Every row gives one point. Examples show where two turns around zero, p and q, send a point. Where does a point land after both, in the order given? Backwards means that the second turn is done in reverse. Each puzzle has new turns, and all numbers are rounded.

Turn p:
[-0.11  0.00] -> [-0.05  0.10]
[-0.31  0.32] -> [0.13 0.43]
[ 0.65 -0.21] -> [ 0.13 -0.67]
[-0.23 -0.11] -> [-0.21  0.15]
Turn q:
[0.13 0.39] -> [0.41 0.06]
[0.29 0.22] -> [ 0.33 -0.16]
[ 0.07 -0.28] -> [-0.22 -0.19]
[-0.49 -0.34] -> [-0.52  0.28]
Where do these land?
q, then p: [-0.04  0.23] -> [ 0.21 -0.10]
q, then p backwards: [-0.04  0.11] -> [-0.04  0.11]
p, then q: [0.56 0.02] -> [-0.30 -0.48]
q, then p: [-0.48 -0.36] -> [-0.03  0.60]

Turn p:
[-0.33 -0.06 -0.15] -> [-0.24  0.03 -0.28]
[-0.21  0.29  0.10] -> [ 0.11  0.29 -0.20]
[ 0.75 -0.36 -0.33] -> [ 0.15 -0.77  0.43]
[-0.40 -0.09  0.25] -> [-0.31  0.36 -0.06]
[0.18 0.22 0.12] -> [0.28 0.09 0.10]
Turn q:
[ 0.07 -0.40 -0.43] -> [-0.26 -0.03 -0.53]
[-0.07  0.15  0.02] -> [0.08 0.11 0.09]
[ 0.25 -0.40  0.47] -> [-0.23 -0.59  0.19]
[-0.03  0.46 -0.39] -> [ 0.40  0.42 -0.18]
[-0.22  0.20  0.33] -> [0.02 0.10 0.43]
Where do these land?
q, then p: [ 0.23  0.30 -0.22] -> [ 0.29 -0.31  0.11]
q, then p: [ 0.45 -0.03 -0.11] -> [-0.10 -0.44  0.11]
q, then p: [-0.36 -0.37 -0.21] -> [-0.11  0.19 -0.51]
p, then q backwards: [-0.08 -0.08  0.73] -> [-0.66  0.30  0.13]
p, then q: [-0.24  0.18 -0.19] -> [ 0.07  0.18 -0.30]
